Each row is a point. To make a cloud, some directions were put in groups of two or more. Within a group, all points are equally far from the middle, so they leave a hole (a ring in 2 directions, a hollow ball in 3). The other directions are filled evenly. Then the cloud was stretched, turned, moved and blurred a little. Count the holes, and give their numbers of directions, smallest first.

Cloud:
[[50,-35,15],
[21,12,-21],
[62,-6,-55],
[-7,41,-17],
[-39,-48,5],
[-41,-44,2],
[36,-62,29],
[9,-9,-84],
[12,-13,-44],
[39,-47,-17],
[-65,21,-10],
[-73,-37,-8],
[-9,-43,41],
[58,-38,-18],
[-45,-13,10],
[112,-10,14],
[-75,15,14],
[-7,39,-23],
[-57,30,1],
[16,0,-44],
[27,-16,42]]
Holes: 0

Cloud:
[[-21,53,-52,42],
[44,-19,-33,0],
[53,36,27,1],
[53,-61,-12,-23],
[32,43,33,-4],
[-25,-61,11,-13],
[-28,-21,-14,50],
[-6,38,24,-4],
[-38,54,-37,54],
[-40,62,-10,14],
[-23,-33,-60,11],
[27,-55,-34,-33],
[-10,63,-51,33],
[24,-27,-22,-60],
[-48,44,-15,1],
[68,51,8,-23],
[21,74,-36,-3],
[55,32,7,-54],
[-15,39,-58,42],
[-46,-17,-2,-11],
[-34,79,-35,27],
[50,-68,-8,-43],
[-18,-18,-44,-36],
[25,-69,28,-42],
[-46,-37,-49,-4],
[-45,60,-17,10]]
Holes: 2 (2, 2)

Cloud:
[[33,-27,50,-27,-46,-4,-13,75],
[11,11,36,20,-5,-47,66,22],
[-22,-4,-12,-71,-8,-28,9,33],
[-2,-26,9,37,42,19,-16,41],
[18,-26,35,-13,-12,-5,70,97],
[25,16,20,25,36,-18,5,48],
[75,-25,-51,0,-33,10,67,53],
[14,-55,13,-21,16,75,-52,-21],
[37,-15,56,-21,16,86,-5,31],
[-44,41,38,4,-51,-19,-37,-29],
[-1,23,72,-30,-24,61,-32,-43],
[-3,-15,76,-41,-57,-22,92,56],
[-29,-90,-70,-38,23,-24,64,40],
[-2,-13,-26,35,29,19,34,18],
[48,65,-13,-14,-49,-33,-9,-13],
[29,13,-3,-53,-19,-21,20,89],
[32,63,68,-8,-21,-18,-37,-19],
[56,-21,-22,-55,17,-12,6,59],
[-6,-6,-9,-53,-64,-10,23,22],
[36,-22,-51,-35,-56,-55,-3,6],
[-11,-41,-12,-30,-48,61,-18,40],
[27,-29,22,13,49,66,-84,14],
[-8,-23,41,51,-29,40,27,11],
[-24,6,50,5,-15,14,-32,10],
[-13,53,64,-5,-96,11,14,-26],
[13,-34,29,-26,28,-15,-39,53],
[0,71,-3,4,-3,-2,1,44],
[3,44,13,-13,57,-74,36,0],
[-7,45,83,-2,-27,-22,1,-54],
[-22,-27,44,10,-21,4,-41,-66],
[88,8,-28,59,-30,15,74,-2],
[-3,0,4,98,-10,19,68,22],
[-16,10,-40,-43,32,38,-11,3],
[-64,-56,-4,26,-49,5,-6,-11],
[5,7,53,20,33,-32,-73,-63],
[-6,42,-45,-12,-30,-31,25,-28],
[36,66,57,32,4,4,-4,-23],
[-21,35,-55,67,12,39,-4,-3],
[-3,40,45,23,34,13,-88,31],
[-35,-10,-4,48,30,-38,-52,44],
[6,-41,-42,11,14,61,67,-1],
[-34,41,70,-6,38,-7,-64,13],
[-27,-12,-5,58,6,23,-55,16],
[-47,41,36,-6,-5,-2,-14,-58],
[2,44,9,9,-84,38,30,-22],
[41,-62,-23,-25,-36,23,-7,-78],
[-32,22,79,-3,-20,-37,15,-3],
[3,-23,8,-41,-26,61,-39,-17],
[102,37,-48,-53,-3,81,-61,8],
[-13,-37,-35,-67,14,52,-74,-36],
[63,61,-7,6,-35,26,28,2],
[31,-87,-36,-40,-12,-51,30,-21],
[49,54,-1,29,-13,-76,6,48],
[41,-10,-3,35,27,40,49,47],
[-12,50,-56,-24,0,-25,-55,21],
[64,-37,50,-22,49,7,-10,-6],
[27,-5,21,22,-54,61,-44,3],
[-17,50,-36,7,7,-27,-26,89],
[-12,36,-17,40,38,-15,46,43],
[-31,-35,-37,-56,-22,9,49,57],
[3,43,12,-19,-20,14,-43,4],
[-79,-29,25,39,-14,-34,19,-13],
[47,-26,26,29,-26,42,-36,-4],
[-18,-34,-57,25,47,-2,4,34],
[2,-7,-44,23,-12,-9,-4,-49],
[51,6,-1,-65,9,71,-38,32],
[19,-60,3,2,-20,76,-32,54],
[22,-33,41,9,-3,-55,-34,22],
[4,-44,44,2,38,-52,39,-34],
[-12,-36,28,50,-36,-57,5,-12],
[-75,34,-4,16,-60,-9,52,4],
[65,42,10,-18,-88,45,-28,-10],
[48,29,-11,-37,38,74,48,34],
[-6,-46,-38,-34,7,-33,45,53],
[-8,-43,-33,69,5,19,45,62],
[21,30,7,-50,-58,29,-21,-82],
[-25,45,32,-3,7,-25,-43,58],
[-30,40,4,-14,-33,-52,26,12],
[-61,-43,48,-34,-45,43,61,12],
[-15,-30,-21,-84,14,11,-29,30],
[30,-29,-23,26,-14,-69,60,-37],
[2,1,-40,-40,23,6,-32,6],
[-19,11,39,-28,-62,38,59,52],
[48,-42,42,32,-18,51,20,4],
[-18,20,-27,-23,-70,43,72,28],
[9,13,-42,-28,-62,-90,82,-8]]
Holes: 0

Cloud:
[[-75,-27,-39,28,-9,-9,-81,62,12],
[-50,52,-37,-95,19,32,13,1,14],
[-7,5,-5,-55,50,0,19,-4,72],
[-8,37,-14,60,-26,17,14,44,40],
[-33,44,-26,19,43,-1,0,13,-30],
[5,-22,37,-11,44,76,-24,-32,-37],
[-6,20,49,11,40,32,-19,-71,-8],
[-19,8,-36,23,-52,10,16,-29,80],
[-94,-58,-1,27,-7,3,-25,31,60],
[44,15,-11,42,9,-24,-24,-40,20],
[27,7,-39,18,-54,58,51,25,24],
[9,33,3,-27,-23,10,40,-73,62],
[-54,-15,-54,52,-7,54,-34,50,-25],
[1,4,-90,48,7,59,-31,-37,28],
[-49,-7,16,32,-42,35,5,81,-63],
[-34,41,-15,11,-7,28,38,46,-32],
[-31,68,-25,-22,42,64,11,-37,75],
[-44,-51,-25,-16,-38,54,1,62,8],
[-17,-27,-43,89,-42,-49,13,37,16],
[-58,-22,-22,17,-24,53,-43,6,-93],
[-11,34,59,-6,-70,5,60,-20,-8],
[24,36,-56,7,-53,-38,18,20,-6],
[-93,0,-31,-46,-25,39,-19,22,-18],
[-38,-20,-51,3,-40,53,24,9,-32],
[23,6,-71,77,-17,-2,9,2,-1],
[-52,46,-51,9,45,-2,-10,-1,-34],
[-63,-42,15,-25,5,-35,-55,-19,31],
[7,-1,-25,-31,42,34,-78,-15,-43],
[-4,7,10,0,-108,9,40,7,40],
[47,-38,33,57,-34,-8,41,42,-56],
[7,-5,-14,23,-51,76,39,37,-55],
[-52,68,-15,-52,26,51,-25,-31,64],
[-13,-43,4,55,-35,-32,-29,-44,42],
[32,4,-45,29,51,76,-32,6,2],
[-8,62,-72,24,11,23,-37,-59,33],
[-11,16,57,8,14,12,3,16,-57],
[-49,2,-10,-48,48,66,14,27,54],
[-4,-20,87,32,-44,10,36,-1,53],
[20,18,-16,-51,-7,53,36,-5,49],
[21,60,22,-29,-25,37,65,-19,-28],
[-34,19,12,-11,21,40,1,33,-79],
[-77,14,52,-56,35,47,-2,-42,-11],
[-74,-15,-52,-32,5,79,-53,13,-58],
[-28,0,13,19,-40,25,76,25,15],
[2,-12,25,12,46,18,-34,45,36],
[-45,-44,5,67,-19,-16,-1,-17,55],
[10,73,-3,-62,-27,24,38,-61,-11],
[14,58,-47,-8,-23,5,54,-42,66],
[-40,-53,-10,20,-28,34,-24,-44,25],
[-44,-5,-22,57,-29,-13,10,-18,82],
[-52,-5,-9,10,-11,63,-12,36,-82],
[14,-49,4,-4,-10,31,2,-40,-47],
[-46,-43,7,-12,-24,-24,-44,9,-71],
[-43,-17,30,1,-5,17,54,-2,-13],
[-90,21,-59,-60,68,58,-10,-6,43],
[44,49,-50,-12,-28,-4,20,-44,-46],
[54,9,-57,20,36,4,39,-55,9],
[-31,8,-60,76,-24,1,-9,14,29],
[1,16,-29,-62,26,94,6,4,23],
[7,-5,0,-20,-18,36,-63,-44,-13],
[18,-30,34,29,-63,53,3,-15,-66],
[-20,67,-1,-15,-46,56,20,-16,16],
[-54,53,-17,-74,-17,18,10,4,56],
[-1,0,18,-5,-12,70,53,20,50],
[-71,13,44,-47,18,0,41,12,54],
[15,-2,-18,3,21,-13,-43,-97,32],
[16,-1,32,-32,17,10,36,-2,69],
[10,31,-44,22,-22,-75,0,-6,14],
[-30,-84,6,57,-44,17,-77,40,-34],
[-42,1,0,41,-40,-60,43,-2,10],
[-18,-64,-10,2,14,0,-40,-45,-39],
[8,-45,-52,19,12,-35,-5,-8,26],
[-45,26,-36,23,31,-42,-11,-68,-29],
[-64,-19,-37,-5,-35,79,-23,-30,-30],
[-30,-10,-3,-16,16,-11,-49,59,-61],
[-24,-18,-2,-28,-47,3,-48,36,-61],
[31,-2,34,-26,8,63,13,0,-72],
[-83,-27,73,12,-8,31,-39,49,13],
[-47,-13,13,34,-76,30,14,-11,57],
[-5,45,10,5,-31,-28,73,-27,68],
[31,20,40,44,-37,27,-6,41,-19],
[15,-34,53,18,-18,38,21,16,56],
[-42,17,-31,-10,70,57,-38,43,29],
[-64,15,-71,10,2,16,-38,-70,69],
[-14,49,33,-22,-9,83,8,-34,-34],
[-15,2,83,12,2,-4,23,-20,54],
[49,-10,-40,5,13,0,41,66,-32],
[-82,-49,29,24,5,-18,-77,30,-28],
[-20,21,-51,-15,89,-4,-1,26,-24]]
Holes: 2 (4, 4)
